Each wall is flat, endless, passes through zero and stands at right angles to its row. A trip goes straight from one point to another. List the walls that it crosses, first one first.
In the rows, 128 means zero.

Walls:
(1): [131 146 151]
(2): [106 169 154]
(3): [126  66 206]
(4): [128 125 112]
(5): [126 184 136]
(6): [103 122 130]
(7): [249 104  70]
(8): [151 133 104]
Trips:
[ 94  92 144] to [100 150 183] => 2, 1, 5
[220 120 159] to [134 168 115] => 5, 3, 2, 4
[133 119 109] to [116 106 107] => 6
[119 138 111] to [112 122 179] => 8, 1, 4, 3
[172 119 143] to [152 153 133] => 5, 3, 2
[131  60  91] to [139 128 115] => 6, 3

Walls:
(1): [105 109 130 135 156 174  91 130  87 130  92  78]
(2): [123 204 100  80 149 130 103 116 129 157 120  39]
(3): [104 168 160 151 114 161 156  30 101 121 134 118]
(4): [144 144 146 175 136  98  96 119 170 126  97 172]
(5): [ 81 124  95  97 114  59 129  79 156 121 105 186]
(6): [ 98 104 139 211 128 163 185 181 164  76 129 154]
(7): [122 148 188 143  82 164 167  85 139 164 178 140]
(8): [ 97 166 145 187  63  70 136  63 127 153 122  87]
(9): [ 74  63  60 128 132 153 102 119 156 194 129 125]
(10): [161 115 103 105 186 150 213 121 167 110 115 163]
Trips:
[ 96 123 173 133 143 135 187 102 178  99 127 126] to [ 82  97 124 128 164 102 168  78 178 104  79 143] => 9, 7
[ 80 117 135  90 151  69 159 127 195 128  86  86] to [146 111 111 143 108  66  64 132  76 163 139 108] => 10, 1

Walls:
(1): [124 160 162 128 171 153  97 113 121 125 158 139  89 104 159  50  90 118
  75 151  68 125 119 111 108 131 127 144 162  72  97 161]
(2): [ 73 118 179 137 108  84 131 138 108  65 191 104  91 122  95 147 110 116
 117 168 184 123 163  67 166  96 134 148  81 132 131 119]
(3): [197 158 144 145 124 146 147 113  58 113 119  87 145 163  98 103 140 152
 127  87 197 151  89  89 185 151 171  84 142 102  90 148]
(4): [191  40  91 104 131 159 168  70 114 110 133 111  91 123 129 155  96 134
  68  67 129 127 178 207 129 113 131  78  73 104 156 117]
(5): [115 153 189 132  64  98 120 120 111  97 140 171 151 111 192 188 117 142
 125 128  93 149 113 130  84 117 119 181  93 130 179 136]
(6): [144 151  67 101 137 169 150  62 105 125 103 122 126 133 144 126  95  99
 165 152 157 121  77 143 167  94 145 164 107  97 102  61]
(7): [147  99  33 105 155 156 194 165 123 124 174 134 102 124 126 152 165 133
 103  82 158  96 101 148 202  87 126 196 103  97  90 132]
Trips:
[ 62 145 117 107  28 118 108 167 137 131 140  91 148 185  71 139 150 154
 140 101  85 127 140 105 187  84 105 182 167 147 116  70] to [ 96 160 137  81 130 127 189 109 110 101 115  93 159 132 164 127  96 249
 121 131 130 128 124 102 130  59 116 181 143 141  64 167] => 6, 3, 1
[154 108 125 111 196 144 163  56 145 132 142 129 112 142 129 162 176 104
 158 195 167 110 133 118 186 133 138 171 150 101 146 113] to [150  72 153 139  95 102 181 136 141 116 171 158 108 155 179 156 105 118
 116  66  77 121 152 159 146  78 114 160 152  97 104 108] => 3, 5, 1, 6
[117 147 125 115 138 104 101 136 198 112 147 116 113 150 172 184 213 128
 140 104 128 126 149 130 110 120  93 121 121 130 138 172] to [133 113 113  94 139 167 123 161 115 154 175 168  62 132 134 130 175 157
 123 126  80 165 135 114 182 150 104 106 112 122 150 153] => 4, 1, 5
[106 204 158 111 130 145 113 165 106 146 107  81 140 109 152 170 114 152
 181 102  69 153 125  93 155 102 101 113 133 121 139 155] to [158 112 136 134 115 112 124  98 162 117 105 152 143  84  89  31 192 198
 172 128 114 108 135 116  69  98  97  93 110  71 117 135] => 5
[ 98  88  96 137 140 111 146 134 120 124 111  75 124 182 136 219  99 154
 133 106 152 115 154 155 132 122 165 119 143 162  71  83] to [164 152 128 114 145  61 116 143 133 180  72 104 140 190 152  89  84  81
 157  75 171 194 140 100 125 219 130  78 117 127 138 135] => 2, 7, 6, 4
